Each row is a point. Examples show where two turns around zero, p and q, send a point. Write where each new point lands after one turn and then the other. Backwards means that the second turn is done in reverse. Each puzzle has new turns, and all numbers are rounded.

Turn p:
[-2.1 -3.6  0.6] => [-2.1  3.1  1.9]
[ 0.0  2.8 -1.4] => [-0.2 -2.5 -1.9]
[1.5 2.7 1.5] => [ 2.6 -0.8 -2.1]
[ 0.2 -4.4 -2.1] => [-1.9  0.5  4.4]
[0.5 2.5 1.4] => [ 1.7 -0.4 -2.3]
Turn q:
[-3.9 -1.3  0.6] => [-4.1 -0.2  0.8]
[ 2.7  4.3 -1.9] => [ 4.8 -0.6  2.5]
[ 0.2 -1.2 -0.9] => [-0.2  1.4 -0.4]
[ 1.0 -1.8  2.2] => [-0.5 -0.7 -2.9]
Where do these land?
p, then q: [-0.9  3.4  3.3] => [3.1 3.0 2.1]
p, then q: [ 3.2 -2.5  2.0] => [ 2.8 -2.9 -2.1]
p, then q: [ 0.0 -0.2 -1.8] => [-1.7  0.0 -0.7]
q, then p: [ 0.8  1.7 -2.2] => [ 2.8  0.2 -0.5]
p, then q: [-3.0 -2.4 -1.3] => [-2.7 -2.1  2.2]

Turn p:
[ 0.5 -4.9 -1.6] => [ 2.5 -2.3  4.0]
[ 4.0 -1.1  0.4] => [3.9 1.5 0.2]
[-1.5  0.6  1.7] => [-2.0  1.2  0.3]
[-1.5  1.9 -0.7] => [-1.8 -0.8 -1.6]
[-1.6  3.5  0.2] => [-2.6  0.3 -2.8]
Turn q:
[-2.3 -0.2 -3.0] => [2.0 2.9 1.4]
[ 3.8 -1.9 -1.2] => [ 0.3  0.3 -4.4]
[0.4 3.0 3.5] => [-1.0 -4.2  1.5]
[ 0.8 -0.4  2.5] => [-2.1 -1.5 -0.4]
[-2.6 -0.5 -1.8] => [0.8 2.5 1.8]
Where do these land?
q, then p backwards: [-4.7 -0.1 -0.4] => [-0.4 -3.2  3.4]
q, then p backwards: [ 1.1  1.7 -3.2] => [ 3.6 -0.4 -1.1]
p, then q: [ 0.3 -2.1  0.0] => [-1.6 -1.3 -0.6]
p, then q backwards: [0.1 3.0 4.0] => [-0.7 -4.8 -1.1]
p, then q: [ 0.0 -1.0 -1.9] => [-1.3  0.8 -1.5]
q, then p: [ 3.2 -1.4  1.7] => [-0.3 -3.8  0.8]

Turn p:
[-0.7 -2.9 -0.9 -1.9] => [-1.4 -2.3 -2.2  1.2]
[-0.6  0.6  0.0 -2.2] => [-2.1  0.6 -0.8 -0.4]
[ 2.5 -0.8 -3.4 -0.7] => [ 1.1  1.3 -2.8  2.9]
[ 1.3 -0.6  1.9 -0.5] => [ 0.8 -0.4 -1.1 -2.0]
[-2.5  3.6  2.4  5.3] => [ 1.7  0.7  6.9 -1.6]
Turn q:
[ 0.6 -1.8 -5.4  2.5] => [-1.0 -3.7 -4.1  2.8]
[ 2.5  0.2 -0.8 -0.6] => [ 2.3  0.1 -1.2  0.6]
[2.9 2.4 0.4 1.7] => [ 3.2 -1.3  1.6  1.6]
[-0.1  2.3  2.8 -1.1] => [ 1.0  2.1  2.9 -0.5]
[-3.7  0.5 -0.1 -2.9] => [-3.2  3.5  0.1  0.0]
[-2.3  0.8  2.2  1.7] => [-1.8 -0.6  3.1 -0.7]
[ 0.0 -4.3  0.9 -1.3] => [-0.6  0.0 -2.4 -3.9]
Where do these land?
p, then q: [ 0.2 -1.4  3.7 -0.5] => [ 0.0  2.3 -2.8 -1.6]
q, then p: [ 3.5  0.8 -3.1  2.7] => [ 4.4 -1.8 -1.2  2.3]
q, then p backwards: [ 0.8  0.8 -2.5  4.1] => [-1.9 -4.1 -1.7  1.2]
q, then p: [-1.2  0.7 -0.5 -2.8] => [-0.8  2.3  2.0  0.2]
q, then p: [-2.9  2.0  1.9 -3.1] => [-1.9  2.5  3.0 -2.6]
q, then p: [-0.4 -2.9  0.5 -0.4] => [-2.4  0.1 -1.5  1.1]

Turn p:
[-0.1 -0.6 -1.6  0.4 -0.1 -1.9] => [-1.0  0.6 -0.9  0.0  0.8 -2.0]
[ 0.9 -1.6  0.1 -4.3 -2.3  0.4] => [ 3.9 -1.0 -2.8  0.7 -1.5 -0.7]
[ 1.6 -3.7 -2.5  3.0 -2.0  3.4] => [-1.4 -6.3 -0.7 -1.6  1.4 -1.0]
[ 1.1  3.2  5.3 -2.4  2.3 -2.5] => [ 1.0  4.6  0.8  4.3 -1.9  3.5]
[ 0.7  0.2 -0.9  1.7  3.6  0.7] => [-3.4  0.4 -0.5 -1.2  0.2  2.0]
[ 0.2 -2.9  1.7  2.4 -1.6 -4.8] => [-0.6  0.2 -0.2  4.3  4.2 -2.5]
[-3.0  1.3 -0.6 -2.7  0.2  3.9] => [ 3.1  0.3  0.7 -4.3 -1.5  1.7]
[-0.3 -0.3 -1.2  1.9  0.2  0.8] => [-1.5 -1.1  0.6 -1.2  0.8 -0.3]
[-1.2  4.5 -0.2  0.1 -0.3  0.0] => [-0.1  2.3  3.1 -1.0 -2.4 -0.6]
Turn q:
[ 1.7 -1.5 -0.3  0.9 -1.6  0.3] => [ 0.9  2.1 -0.2 -1.7  0.3 -0.7]
[ 0.5  3.3 -0.9 -2.8 -2.4 -0.7] => [-0.1 -1.0 -1.7  1.4 -3.2 -3.1]
[-1.2 -1.3 -1.9 -1.2  0.9  2.0] => [-2.9  0.6  2.0  0.1  0.3 -0.4]
[-0.5  0.2  0.6  0.5 -0.7 -2.0] => [ 2.1 -1.0  0.3  0.0 -0.4  0.0]
[ 1.5 -0.1  2.1 -1.9 -1.0  1.7] => [-1.2  0.9 -1.9 -1.6 -2.2  0.8]
[-0.1 -2.0 -0.3  7.0  1.7  1.5] => [ 1.1  0.8  0.3 -2.0  7.1  1.3]
[ 1.3  3.4 -3.0 -0.5  5.3  1.4] => [-3.3  0.7 -1.4  5.8  2.3  0.1]
[-4.3 -1.0  2.1 -1.6 -2.7  2.0] => [-1.9 -3.5  1.5 -4.0 -2.0 -0.1]
[ 1.1 -1.0  1.5 -0.4  0.4 -6.3] => [ 5.5  0.3  1.2  2.0 -2.2  2.0]
Where do these land?
q, then p backwards: [-0.4 -1.4  1.8  0.1 -4.4  0.9] => [-1.8  0.9 -3.6 -1.4 -0.4  2.5]
q, then p: [-3.5  3.1 -1.2  2.5  0.5  4.4] => [-0.3  3.0 -3.2 -2.4  4.8  0.8]
p, then q: [-0.5  0.6  2.5 -1.3  1.4 -3.0] => [-0.1 -1.1 -3.0  1.3  2.6 -1.1]
q, then p: [ 2.5  2.1  0.5 -2.2  0.9 -1.7] => [-1.7 -2.2  1.9 -0.5 -0.4 -2.7]
p, then q: [-1.7 -1.9 -1.8 -1.4 -1.9  1.8] => [ 0.3  3.2  1.0  1.4 -2.3  0.4]
p, then q: [-0.2  0.4  0.3 -1.0 -2.1  4.8] => [-0.5  3.4 -0.1 -2.9 -2.7  0.8]
p, then q: [ 1.8 -0.1 -1.5  1.6  2.0 -4.8] => [ 1.1 -4.2  1.7  2.2  2.6 -1.4]
p, then q: [ 2.1 -2.7 -0.7  1.7  3.6 -2.4] => [-2.0 -2.4  3.0  1.7  3.3 -1.0]

Turn p:
[-1.1 -1.7  3.1 -6.4 -2.5 -1.4  1.6  1.5] => [ 1.0  4.7 -5.1 -1.8  0.8 -0.4  3.5  1.4]
[-2.4 -0.5  2.9  1.1 -0.1  1.9  0.0 -2.4] => [-0.7 -0.8 -1.7 -1.5 -4.2 -0.1 -1.1 -0.3]
[ 0.7  0.3 -0.1  2.9 -0.9 -1.9  6.9  0.2] => [-0.7  1.2  0.4  0.3  1.0 -6.8 -1.4 -3.0]
[ 4.9  0.8 -0.3  1.6  3.2 -0.3  1.1 -3.6] => [ 3.3 -1.8  2.7 -1.7  1.0  0.2 -2.0 -4.7]
[-0.1  0.2 -2.1 -2.1  2.8  1.4 -2.3 -1.6] => [ 0.1 -0.4  2.7 -1.6 -0.5  3.7  1.7 -0.2]
[ 0.1 -0.2 -0.3  0.8 -1.0  1.6 -1.6 -0.2] => [-0.4 -1.7 -0.1 -0.4 -0.1  0.8 -0.9  1.5]
[-0.8 -1.1 -0.6 -0.5 -0.2  1.9 -1.0  5.8] => [-2.0 -2.2 -1.6  2.5  1.8 -0.1  3.7  2.5]
[-1.4  0.1  2.4 -1.7  1.0 -3.3 -1.6  1.7] => [ 1.2  2.7 -2.0  3.1 -0.9  1.7  1.5 -0.2]
[-0.9 -1.7 -3.4  5.1 -1.8 -1.2 -0.7  0.4] => [-0.1 -1.6  3.5  2.7 -0.5 -2.8 -2.5  3.2]
[ 1.2  3.8 -1.7 -0.8 -0.3  1.2 -2.4 -1.8] => [-1.5 -0.1  1.4 -1.4  1.8  3.9 -2.4 -0.4]
Turn q:
[ 2.2 -1.9  0.9  2.1 -1.8 -4.6  0.9 -1.8] => [ 1.5  2.0  2.3  0.6 -0.7 -2.8 -4.6 -0.3]
[-0.9  0.9  2.7  0.8  2.4  2.2  0.1 -2.0] => [-1.4  1.2  1.9  2.8  0.5  1.4  2.6  0.4]
[-0.6  0.1  1.3  3.5 -1.8 -2.4 -1.8 -0.7] => [ 1.1 -0.9  3.1  0.9 -3.0 -1.9 -1.4  0.4]
[-0.7  2.2 -1.0 -1.5  0.8  4.7  1.6 -5.0] => [-2.2  3.6 -2.9  2.6  0.4 -0.9  5.0  1.0]
[ 0.2 -0.8 -2.2 -4.0 -0.3  2.7 -2.1  4.7] => [-2.0 -4.3 -3.5 -3.7  2.0  1.7  0.6  0.1]
[-1.0 -2.3 -1.5 -3.8  2.2  1.3 -1.2  2.1] => [-2.4 -2.2 -2.6 -1.1  2.1  2.2  0.1 -2.7]
[-1.3 -1.2 -2.0 -0.9  0.4  1.8 -1.8  2.1] => [-1.6 -2.4 -1.3 -2.1 -0.3  0.8  1.3 -1.5]
[ 2.2  1.1 -0.8  2.1  0.8 -3.0 -0.2  1.0] => [ 1.3  1.2  1.0 -1.3 -2.1  1.4 -2.9  1.0]
[ 0.7 -2.2  0.1  2.4 -1.0 -0.9  1.2  3.5] => [ 1.7 -0.8  2.7 -3.6  0.8 -0.4 -1.2 -0.9]
[ 0.3  2.4  3.1 -1.7  0.2  4.5 -0.8 -2.4] => [-2.7  0.0 -0.2  3.1  1.8  0.1  3.6  3.4]
[-1.1  1.8 -0.4  0.7 -2.0 -6.2  4.1 -1.4] => [ 6.5  2.4 -0.7  2.0 -1.1 -1.6 -3.0 -0.8]
Where do these land?
q, then p: [-0.6 -2.1 -0.6 -1.8 -6.1 -1.3  0.7 -1.6] => [ 4.4  3.1  3.1  3.3  0.9  0.1 -0.5  0.2]
q, then p: [ 2.1  1.5  4.3 -2.0  3.4 -1.7 -0.7  0.6] => [-1.7 -5.6 -0.7  1.7 -1.9  1.6  0.8  0.1]
q, then p: [-0.6  4.9 -0.3  1.4  2.2  0.0  1.7  1.7] => [-1.8 -3.1 -1.7 -2.1  3.8 -1.2  0.2 -0.7]
p, then q: [-0.2 -0.2 -1.9  3.4 -3.8  1.6  0.3  2.9] => [ 0.9 -3.0  2.2 -1.2 -1.4  2.1 -1.9 -3.8]
p, then q: [-2.9 -2.5  0.3 -0.6 -3.0  0.3  1.6  0.7] => [ 3.9 -1.8 -1.8 -1.6 -0.5  0.7 -1.5 -0.2]
p, then q: [ 0.7  0.6 -0.1 -3.1  2.5 -1.8 -0.9  1.7] => [ 0.3  3.7  0.5 -0.1  0.7  0.9  2.6  1.3]
q, then p: [ 0.7  2.9  1.4 -1.9  1.9  2.4 -1.1  1.0] => [-2.8 -2.7  0.2  0.2 -0.1 -1.9  2.8  0.3]
q, then p backwards: [-1.1 -4.3 -2.3  3.8  1.0 -0.9 -2.8 -5.6] => [-5.2  2.6  0.4  2.9  2.9 -1.4  4.9 -1.9]
q, then p: [ 2.1 -0.9 -0.8  0.9  1.9  1.4  1.3 -1.3] => [-2.9  1.3 -0.6 -0.1 -0.4  1.5 -0.3 -1.6]

Turn p:
[-2.0  3.8 -2.0 -4.1  1.3  3.2 -2.6 -0.6] => [ 6.7 -0.1 -0.7 -2.5  1.9  0.2 -1.7  1.0]
[ 0.5 -1.6 -0.8  2.8  1.9 -0.3 -2.4  2.1] => [-0.3 -1.7  2.7  1.6  0.6 -1.9  2.7  1.1]
[-2.2  2.1 -1.7 -0.3  3.6 -1.4  0.4  5.1] => [2.6 3.6 3.9 2.4 1.9 0.5 1.0 2.7]
[ 1.0 -0.4 -4.9  2.2  1.8  2.2 -1.6  1.5] => [ 1.7 -3.4  4.4  1.3  2.4 -1.1 -0.5 -0.4]
[-0.3 -1.7  3.3 -3.4  0.2 -0.1  2.6 -1.7] => [-0.7  3.2 -2.2 -1.7 -3.4 -1.2 -1.5 -1.0]
[ 1.8  0.8  2.7  0.8  1.1 -1.9  1.0 -2.6] => [-2.2 -0.5 -1.1 -0.6 -3.2  1.1 -0.5  2.4]
[ 0.0 -1.1  3.4  0.9 -3.6  1.4  3.1 -1.4] => [-3.9  1.2 -1.8 -3.0 -0.9  1.3  0.3 -3.0]
[ 0.2 -1.0  0.3  1.3 -2.6  1.3 -3.3 -4.1] => [-0.9 -4.4 -3.4 -1.9  0.8 -1.3  0.5 -0.6]
[-0.3 -1.6 -2.2  3.2 -1.7 -4.0  0.9 -0.2] => [-4.1 -0.9 -0.4  3.9  2.1  0.1 -0.5  0.4]
[ 1.3  0.7  1.9 -3.4 -2.0 -0.4  2.0  1.9] => [ 1.1  3.0 -1.3  0.5 -2.2  2.3  0.2 -2.5]
Turn q:
[ 1.2 -0.4 -1.2 -0.2 -0.1 -0.9 -0.7 -3.6] => [-1.4 -2.5 -0.3 -0.9  0.1  0.6 -2.8  0.2]
[-3.1  0.0  0.3  1.9  2.3  3.3  1.8  0.4] => [-0.2 -0.5  3.0  1.5  0.9  2.1  3.9 -0.1]
[ 1.2  0.3  1.7  2.9  2.1 -0.4  0.3  1.7] => [ 1.4 -0.6  0.5 -1.9  1.7 -1.7  2.7 -1.2]
[-0.2  3.2  0.6  1.0 -6.2  2.7 -0.4  0.7] => [-3.5  2.0 -1.4 -0.8 -4.7 -1.1  2.5  3.0]
[-1.0  2.4  1.0  1.2  0.2  3.4 -1.2  1.0] => [-2.6  1.3  1.5  0.0 -1.0 -0.3  3.2 -1.2]
[ 0.4 -0.8  1.6 -4.4 -4.4 -4.8 -0.7  1.4] => [ 2.3  3.4 -5.8 -0.3 -1.9  0.1 -3.6  0.8]
[ 1.1 -2.1 -1.8 -1.6  0.0  1.7 -0.5  1.8] => [-0.3  1.8  1.3  2.2  1.4 -1.6 -1.4  1.2]
[ 0.8 -1.1 -3.5 -4.0  2.5 -8.9 -1.3  1.0] => [ 6.2 -1.6 -3.0  2.0 -0.2 -1.7 -6.9 -3.8]
[ 0.7  0.8  0.6  0.9  0.7  1.9  3.6 -1.6] => [ 0.3 -0.8  3.0 -2.2 -0.1  1.7  1.1  1.8]
[-1.5 -1.6  0.1  3.8  1.1 -0.9 -0.1 -0.1] => [ 0.7 -3.0 -0.9  0.7  1.9 -0.2  2.6 -0.1]
[ 0.3 -0.6  0.6 -1.5  2.0  2.8 -0.9 -2.7] => [-2.8  0.3  2.1 -0.4  1.9  2.1 -1.3 -0.9]
Where do these land?
q, then p backwards: [ 0.9  1.8 -1.7 -2.0  1.6 -2.1  4.4 -1.7] => [ 2.9  2.9 -1.6 -1.9  2.8  2.9  0.8 -0.7]
p, then q backwards: [-0.4  0.9 -1.9 -6.7  1.7 -0.4  2.6 -0.3] => [ 1.0  0.1 -1.2 -6.2 -0.3 -3.5  1.1  2.4]
q, then p: [ 0.2  1.0  0.1 -3.9  0.4 -3.6  0.6  0.5] => [ 2.2 -4.5 -1.5  0.1 -0.6  1.4  0.2 -0.6]
q, then p backwards: [ 3.0  0.6  1.5  1.4 -0.4  1.0 -1.5 -0.5] => [-2.1 -1.7  1.5  1.6  0.0  1.7  0.4 -1.5]
q, then p: [-0.9  2.6 -0.4 -4.5 -0.2  0.1  2.2 -2.8] => [ 2.3 -1.9 -2.2 -3.5  0.8  0.8  2.6 -2.6]
p, then q: [ 2.3 -1.5  1.1  3.2  4.3  2.3 -1.6 -0.7] => [ 2.9  3.2 -4.1 -0.4  1.6  1.8  0.0  2.1]
p, then q: [-2.4 -0.3  1.3  5.9 -0.3  0.9 -4.0  1.3] => [6.1 0.9 2.2 0.8 2.4 3.2 0.8 0.5]
p, then q: [ 0.0 -1.8 -2.8  1.9 -2.2  0.2 -2.7  0.2] => [ 1.6 -3.1  0.3  0.3  3.6  1.1 -0.2  0.1]
p, then q: [-0.4 -0.1  0.1  2.5 -2.1  1.8 -0.5  3.7] => [ 1.0 -0.6  2.5 -2.1  1.2  3.7  0.7  0.3]
p, then q: [-2.3 -3.3  2.7  2.1 -2.8 -0.2  0.4  0.4] => [ 2.4 -2.3  1.0  1.7 -2.4  3.8 -0.3 -0.8]

Turn p:
[-1.9  5.2  0.3  0.7 -1.8  0.1  0.9 -0.3 -1.2] => [ 0.0  2.1  0.3 -0.5 -3.4 -1.6 -3.4  2.5  0.0]
[-0.9 -3.6 -2.9 -1.5  1.8  2.4  0.6  2.6 -2.5] => [ 3.2  1.7 -2.4  1.0  1.3  1.3  1.4 -4.1  2.1]
[ 2.6  1.4 -0.1  3.9  0.6 -0.4  1.3  0.6 -2.2] => [ 1.5 -1.5 -1.8 -1.7 -0.3 -2.7  0.5  2.8  2.4]
[-0.9 -1.3 -0.6  0.2 -4.4 -2.0 -2.5 -1.7 -4.3] => [-1.1  1.9 -1.0 -6.1 -1.6 -0.8  0.4 -2.3 -1.7]
[ 1.4 -0.8  0.2  0.9  3.3 -1.5  1.4  0.5  4.7] => [-1.6 -2.2  1.4  3.7  1.7  0.8  2.7  2.2  1.4]
[ 1.1  3.1 -2.4 -0.4  0.6 -0.1 -5.0  0.4 -0.6] => [-0.4  0.6 -3.9 -1.5 -0.5  3.7 -1.3  2.7 -1.5]
[-1.0 -0.5  2.7 -2.3  2.0 -3.4  1.3 -1.2  4.3] => [-5.1 -0.9  2.8  3.7  1.3 -0.1  0.6 -0.1 -0.5]
[-2.7 -1.5 -0.8  0.9  0.0  2.8  1.4 -0.4  1.1] => [ 2.8  1.1  1.6  2.1 -1.2 -0.3  1.5 -1.3 -0.9]
[ 5.2 -2.7  0.2  1.6 -1.4  0.9  2.8 -0.6  1.8] => [ 1.8 -5.2  2.9 -1.5  1.2 -0.2  1.8 -0.1  2.3]
[ 1.9  0.0  1.8  1.7  1.3  0.5 -0.6 -3.1  0.0] => [-0.1 -3.5 -0.8  0.0  0.0 -1.8  0.5  0.9 -2.1]
[-5.7  1.9 -1.3 -5.2  2.5  1.2  1.3  1.1  0.4] => [-0.9  4.5 -0.5  5.7 -1.8  1.8 -2.9 -2.8  0.1]
[ 0.9 -1.0  2.8 -0.6 -4.5 -0.4 -3.0  1.9 -1.4] => [-0.1  1.5  1.4 -5.0  3.1  0.1 -1.8 -0.4 -1.7]
Turn q:
[-2.5  0.6 -0.3  0.0 -1.7  4.3  0.1  0.0  2.2] => [ 1.3 -2.0 -0.2 -3.8 -1.8 -0.4 -0.4  2.0 -2.2]
[-0.2 -1.1 -0.3 -1.3  2.1 -1.4  0.2 -4.0  0.2] => [ 1.8 -0.9  2.5  1.8  1.6 -0.5 -0.6 -2.8 -1.0]
[ 2.9  2.6  0.3 -0.7  2.4  1.3  3.4  1.0 -0.1] => [ 2.4  0.0 -1.3  0.0 -0.7 -1.3  4.2 -0.8  2.8]
[ 0.8 -2.1 -1.8  4.8  0.8 -4.1 -3.9  0.8  0.4] => [-6.2 -1.9  1.3  2.2  1.6  0.7 -2.7 -0.3  2.4]
[ 0.9 -0.4  3.4 -3.8 -3.2  1.7  0.8 -0.2  2.5] => [ 4.0  1.2 -3.5 -0.8 -2.8  0.0 -2.4 -0.7 -1.5]
[-0.7 -0.5  3.6  0.2 -0.4  2.7 -4.2  3.6 -1.1] => [-2.0  0.5 -5.3 -2.0  2.5 -0.8 -1.3  2.4 -1.5]
[-0.8  4.4 -1.8  1.6 -0.8 -0.5  0.9 -1.0 -1.0] => [-1.4 -0.1  2.1  1.2 -2.5 -1.4  3.2  1.3 -1.1]
[-2.8 -0.9 -2.1  0.2  1.1 -3.1 -0.9  0.7  0.4] => [-3.1  0.9  2.8 -1.1  0.8  0.9 -0.7 -2.0 -0.4]
[-2.3 -1.3  3.2  1.6 -2.5  1.5  0.6  1.1  0.1] => [-0.2 -0.8 -2.7 -1.1 -0.6  3.4 -0.5  1.6 -2.4]
[ 4.7 -1.2 -4.2 -2.6  2.4 -2.4  3.2 -2.1 -3.6] => [ 3.5  3.0  4.5  3.6  2.1 -0.7  1.5 -0.9  4.9]
Where do these land?
q, then p: [ 2.3  1.9  0.1 -1.7 -0.8  0.4  1.7  1.6 -0.2] => [-0.6 -0.7  2.0 -0.8 -1.6  1.4 -0.7  1.8  2.1]
q, then p backwards: [ 1.7  1.7  0.1 -1.9 -0.4 -2.1  2.6  1.9 -1.8] => [-3.4 -0.9 -3.0  0.7  0.6 -0.8  1.0  1.9 -0.4]
q, then p: [ 0.6  0.8 -1.4 -1.9  1.6  2.8 -2.1  1.3 -2.4] => [-3.3  0.6 -1.3  1.9  1.2  0.6 -0.7  1.1  3.0]
p, then q: [ 2.8 -0.6  1.4 -1.6 -2.2 11.1  1.9 -0.9  0.2] => [ 2.4 -1.9 -3.9  6.8  4.6 -2.4 -5.1  2.1  4.1]
p, then q: [-4.5  1.5  1.0  2.5 -0.4 -0.8 -0.2 -1.7  2.9] => [-2.4  2.2 -2.2  1.5 -1.5  2.5  3.2  1.9 -1.3]
p, then q backwards: [ 2.3 -1.3 -3.2 -2.5 -1.7 -3.7 -0.1 -1.0 -1.3] => [-1.4 -0.5 -0.2  2.2  1.5 -1.6  1.5  4.2  3.4]
p, then q: [ 2.3 -0.7 -1.1  2.9 -1.3 -3.7 -2.1  0.5 -1.0] => [ 2.1  3.2  1.0 -3.8 -0.7  0.6  0.8 -2.2  0.5]
q, then p backwards: [-5.8  0.9  0.4  2.0  1.2 -0.5 -1.1  1.2  2.4] => [ 1.2 -1.8  0.9 -1.6 -2.5 -2.9 -3.1 -4.0  0.2]
q, then p: [ 1.0 -0.7  1.5  2.3  1.5  1.4 -0.6 -4.4  4.9] => [-0.2 -2.2 -0.2 -2.9  1.9  0.1  4.9 -3.5 -1.8]
q, then p backwards: [-0.7 -2.5  1.0 -2.0  0.4 -3.0 -2.2  1.9 -1.0] => [-1.7 -0.1  1.3 -3.6  0.0 -1.0 -1.6  2.6 -1.4]
q, then p: [ 0.8 -1.7 -1.6  0.3  1.0  0.4  2.2  1.0 -0.4] => [ 0.6 -1.6  1.7  2.1  1.2  0.9 -0.8  0.4 -0.2]
p, then q: [-2.7  0.5  1.9  1.7  1.1 -2.4  0.1 -1.3 -2.3] => [-2.7  2.4  2.5  1.1 -1.5  0.9  1.3 -1.2 -1.1]
